Every row gives one point. Each copy is the shape, with its points in the same order, stretched, turned, moved and blurred by noise. Say if it was mirrored as well.

Shape (9 x 3):
[[-35  53 -26]
 [ 28  17   6]
 [ 11 -45  18]
 [ 37  21  30]
 [ -6   7  20]
 [ -5  25  17]
 [-22  21  15]
 [-63  29 -39]
 [  2  13  17]]
Copy 1:
[[-38 -58 -38]
 [  8  11 -28]
 [  2  27  40]
 [ -2  30 -29]
 [-26  12  -6]
 [-29   8 -21]
 [-37  -7 -10]
 [-48 -74  -4]
 [-16   8 -14]]
Copy 1 is: only turned
Copy 2, 9 rows:
[[  9  13 -74]
 [-25 -15   0]
 [ -3  -9  68]
 [-43  -5  11]
 [-12  17   5]
 [-15  15 -13]
 [ -3  25 -15]
 [ 33  19 -65]
 [-17  10   2]]
Copy 2 is: mirrored
Copy 3:
[[ -1  36  33]
 [ 31  -3  -7]
 [  8 -49 -10]
 [ 52  -9  -8]
 [ 20 -17  18]
 [ 27  -3  19]
 [ 14  -4  29]
 [-34  26  41]
 [ 26 -10  11]]
Copy 3 is: only turned

Shape, 10 rows:
[[ 34 -36  21  12]
 [-33  61  13 -26]
 [-27  38  -3  20]
 [ 13 -12  31  -4]
 [-10 -30   2  15]
 [  8 -26  24   0]
 [ 36   4 -43   0]
 [ -2  23 -19 -16]
 [-14  27   0  -8]
 [-14  32 -11 -40]]
Copy 1:
[[  5  12 -24  61]
 [-40 -27  20 -35]
 [ -4  -4  -5 -33]
 [-16  -3 -16  39]
 [ 17 -13 -34  23]
 [ -5  -8 -26  41]
 [ 35   2  33  26]
 [  4 -20  22   0]
 [-11 -17   7 -10]
 [-15 -38  31  -4]]
Copy 1 is: only turned
Copy 2 (10 x 4):
[[ 12  33  67 -26]
 [-94 -11 -28  43]
 [-34  -1   1  62]
 [-27  36  37 -21]
 [ 24  41  18   0]
 [ -9  42  39 -22]
 [  9 -24  14  -9]
 [-33  -8 -14   9]
 [-43   8  -9  28]
 [-71  -6 -33   0]]
Copy 2 is: mirrored
Copy 3 (10 x 4):
[[  9  -3  19 -53]
 [-54 -55   4  50]
 [ -4 -48  21  31]
 [-18 -19  26 -24]
 [  8  12  29 -13]
 [ -6  -3  32 -25]
 [ 16   4 -41 -18]
 [-20 -13 -10  23]
 [-19 -21   7  22]
 [-47 -12 -13  39]]
Copy 3 is: mirrored

Shape:
[[  8 -16  31  17 -15  16]
 [-16 -31 -31  14 -23 -38]
 [-30 -17  -6 -17 -57 -43]
 [ 68   0  21 -30  19  59]
 [  3   6  -4   3 -40 -20]
 [ 20 -21  19 -38  22  38]
 [ 70 -14  26 -12   6  18]
 [-20  20  -4  11 -15 -45]
 [ 18 -25  31 -22   3 -18]]
Copy 1 (9 x 6):
[[ -1 -36  14  -1   0   5]
 [ -1  45  28  36 -14  -6]
 [-42  45   8  63   4  11]
 [-23 -59 -28 -45 -50 -21]
 [ -5  -1  -4  33 -24  15]
 [-43  -4 -19 -27 -12 -29]
 [-20 -50   8 -33 -52  -5]
 [ 11  30   3  20 -14  37]
 [-44   7  20  -5 -21   3]]
Copy 1 is: only turned
Copy 2 (9 x 6):
[[-32 -13   8 -19   6   7]
 [-12  26  24  30 -29 -31]
 [ -7 -10  57   4 -25 -30]
 [  8 -52 -48 -13  22  23]
 [-19 -22  29   7 -25  -2]
 [ 24 -16 -26 -12  20   2]
 [-22 -44 -37 -28   4  -6]
 [-12  17  28   0 -54  -6]
 [-11 -11  -6 -39 -10 -30]]
Copy 2 is: mirrored
Copy 3, 9 rows:
[[ 13 -15  42 -14 -14  14]
 [-46 -29  33  50 -20 -28]
 [-55  -1  20   2 -51 -21]
 [ 43   7 -18 -52  65   3]
 [ -7  18  22  16 -31 -27]
 [  1 -14 -20 -46  39   9]
 [ 46 -25   6 -45  22 -18]
 [-12   8  -4  39 -45   4]
 [  3 -41  -3 -32 -15  -1]]
Copy 3 is: mirrored

Shape, 12 rows:
[[-11  57  30 -14 -19 -22]
 [-49  -7 -39 -29  -8 -45]
 [-21  48   7   8  15   4]
 [ -1  31  17  22   5 -11]
 [ 12  55  19   1   6  31]
 [ -9 -18 -32  20 -58 -27]
 [ 10 -21 -51 -10  -9 -23]
 [  0   9  38 -16   9  45]
 [  7  10  28  22  12  38]
 [-21 -33 -50  32 -41  -4]
 [-20 -27 -19  -3  -7 -51]
 [-35  31  23 -11 -22  -2]]
Copy 1:
[[ 11 -38 -19 -42   5  38]
 [-16 -29 -19  -8 -47 -27]
 [-15 -17  12 -35  12  14]
 [ -8 -12 -15 -14  13  34]
 [ 14  -3  17 -34  32  11]
 [ 23  12 -34  18 -58  12]
 [  5  16 -32  20 -28 -35]
 [ 13 -22  35  -3  35  -3]
 [ -1  -4  23   6  31  16]
 [ 12  31  -5  28 -58  -9]
 [-16 -25 -40  21 -30   1]
 [  9 -36  10 -28  -7  23]]
Copy 1 is: mirrored
Copy 2, 12 rows:
[[-10  63 -15  14 -25  51]
 [ 29  52 -48  11  -5 -45]
 [  9  33 -23 -14  15  43]
 [ 14  31  -5 -18  -9  34]
 [  3  10 -17  11   8  71]
 [ 58  51   6  26   1 -30]
 [ 68   8 -41  25 -21 -23]
 [-40 -20   4  17  22  20]
 [ -7 -18  14 -10  21  30]
 [ 71  27   6  11  32 -44]
 [ 30  35 -19  -3 -24 -46]
 [-20  52   1  13  17  15]]
Copy 2 is: only turned

Shape:
[[ 32  12  35 -23 -60  43   0  -2]
 [ -7  44  33  76 -21  55  19  10]
 [ 27 -14   2 -17  17 -26  24  28]
 [ 18  20  -7 -16  -3  28 -16  34]
 [-37 -40 -22 -13 -31 -22  12  21]
 [ 31   3 -37 -29  23  -3   8 -21]
 [  7  11 -41  16 -17  -6   7  11]
 [ 16 -32  -1 -48 -25 -10 -42  -3]
 [ 54 -26  15 -21  10 -13 -31 -19]
 [-36  16  45   3   2  -1  45  -3]
 [ 24  11 -12  21 -14 -12 -23  14]
 [ -9 -24 -47  -9   8  34  39   1]]
Copy 1:
[[ 14  40 -10 -44 -13 -25 -39 -43]
 [ 76  70  17  30  23 -43 -35 -34]
 [-17  -6  14 -35  28  18  21  13]
 [-30  25 -21  10  11 -22 -12  -4]
 [-16 -31  15  -4 -45  26 -47  40]
 [-49  -7  -3 -15   0  -6  52 -44]
 [-16  -6  -5  26   0  24  -2 -23]
 [-44   6 -33 -30 -38  11   1  -5]
 [ -7  34 -17 -44  -7   8  55 -29]
 [ 36  34  70 -33  11 -38 -23  11]
 [ -2  27 -20  23   9  26   9 -20]
 [-26 -61   0  -4 -25 -34  -6  -9]]
Copy 1 is: only turned
Copy 2 (12 x 8):
[[-62   7  53 -21  13 -13  29  31]
 [-76 -45  59  29 -45 -39 -64  38]
 [ -9 -15 -22 -12  29 -27 -12 -27]
 [-13  27   4   4   5  -7 -23  32]
 [  6  -6 -47  35 -17 -13  49 -30]
 [ 28 -20 -16  -6  19  20   2  16]
 [  9 -28 -11  55   2  -4  -5  19]
 [ 28  45   7 -10   7  -1  51  -7]
 [ 26  13  36 -35  17 -22   8  -9]
 [-56 -30   4 -13 -25  -1 -23 -36]
 [  9   1  24  41   3 -17 -20  12]
 [ -3 -46 -50   1 -12 -10  21  25]]
Copy 2 is: only turned
Copy 3:
[[ 44 -21  18  55  10 -29 -21  46]
 [-11 -29  27   2 -17  24 -55 -10]
 [ 29  15  -2  22 -29  10  46  33]
 [ 32  16  41  22   2   3  17  39]
 [ -6  30 -38 -17   0  -9  22  40]
 [ 44  -1   6   0  14  27  57  17]
 [ 35  14   2 -25   0  21  13  28]
 [ 34  34 -11  36  27 -21  34  25]
 [ 48  24  -6  54  10   1  37  -8]
 [-29 -20  -4   5 -23 -13  19  -7]
 [ 38  28  14  -2 -11  11   5   1]
 [  5  -4 -16  -5  18  46  27  49]]
Copy 3 is: only turned

Shape (14 x 9):
[[ 12 -12  -2 -23  12   5   2   4   6]
 [ -7 -19 -24 -22 -31  10  10   1   0]
 [ 14 -13 -10 -20 -29   6  12   4  23]
 [-12 -10 -23 -24 -10 -12 -95   6 -81]
 [ -6   8 -27   7 -18  11  11 -30  17]
 [-23  -7 -14   0  10   8   0   2  32]
 [-21 -15  14  29 -21  10 -78  27  -7]
 [-12   2 -26  68  11   0   5  16  25]
 [  7  21  26  -8   4   2  16 -30  18]
 [ 84 -24 -18  -1 -23  -5   6  -5  24]
 [-17 -21  -9   8 -31 -53 -16  24 -10]
 [  2   4  -5   8   2  12   9  19 -11]
 [-24  44 -18  -6   9 -16  -8  -9  30]
 [ 48  55 -27 -21  -3   7   9   5 -15]]
Copy 1, 14 rows:
[[-12  -3  -9  -5  -7 -20 -13 -15  -8]
 [-19 -20 -25 -14 -15  -2 -31 -12  11]
 [-10 -33 -32  -3 -36  -9 -17 -25  -3]
 [ 66  50 -50   0  68  50 -13  30   8]
 [-51 -10 -27   0 -36  27 -19 -19 -13]
 [-33 -10   5 -11  -5   2 -12 -29 -13]
 [ 75 -10  -4  29  29  49 -16  -5  -2]
 [-36 -34  19  24  -2  33  12  17   9]
 [-23  17  12 -25 -60  -5 -11 -25  -8]
 [  6 -42 -73  67 -38  -6   7  -1 -14]
 [ 25  -1 -19   5  14  44  16   2  62]
 [-10 -15   5 -14 -10  -4 -15  13   5]
 [-48  18   6 -53 -18  30  16 -35 -21]
 [-30  -3 -25 -40 -41  -2   6  14 -38]]
Copy 1 is: only turned
Copy 2 (14 x 9):
[[ -3  23   1  -3  -5   2 -10   5   5]
 [-23  36 -20   0  32  21  20  15 -15]
 [ -7  54 -23   2  31  15   2  33   2]
 [ -3 -42  -8  41 -64  79  49 -12 -12]
 [ 10  20 -29 -10  52  -1  17  -1  13]
 [-17   3  -2  -1  38 -10  -8  23  31]
 [-22 -34 -17  28 -13  29  45  74  33]
 [-22 -47 -57 -34  39 -14   0  24  59]
 [ 27  24  -4  11  11 -40  -3  -3   7]
 [ 39  75 -47 -28  -2  34  -5  15  40]
 [-31 -16 -62  41 -13  20  14  19  31]
 [-14 -12 -28 -19   3   0   4  14 -13]
 [ 20 -12 -17  24  38  -9 -21   4  31]
 [ 55  18 -43 -24   5  30 -21 -10 -32]]
Copy 2 is: only turned
Copy 3 (14 x 9):
[[ -8  18   8 -11 -15   6 -32   4  26]
 [-43   6  12 -11 -34  27  -3  20  -7]
 [-36  -6  24 -17 -27  15 -22  -9  -7]
 [-72  47 -40  46  88  46   3  48 -19]
 [  0  -7  22  16 -39  34  -3  10 -22]
 [ -1   1   8   3 -43 -16 -35  12   9]
 [-41  -9 -16  21  59 -47   6  40  -9]
 [ 17   7   1  17 -28 -67  13 -11  -6]
 [ 21 -18  14  -4 -19  24 -17  -4   8]
 [-22  25  45 -25  23   1 -22 -48 -27]
 [-63   6 -47 -29  -4  -6 -10 -26 -38]
 [-13   4   7   5 -16 -13  16   0  28]
 [ 16 -18  -5  45 -48  16 -54 -24 -20]
 [ -3 -10  44  59   0  41  -7 -52   6]]
Copy 3 is: only turned
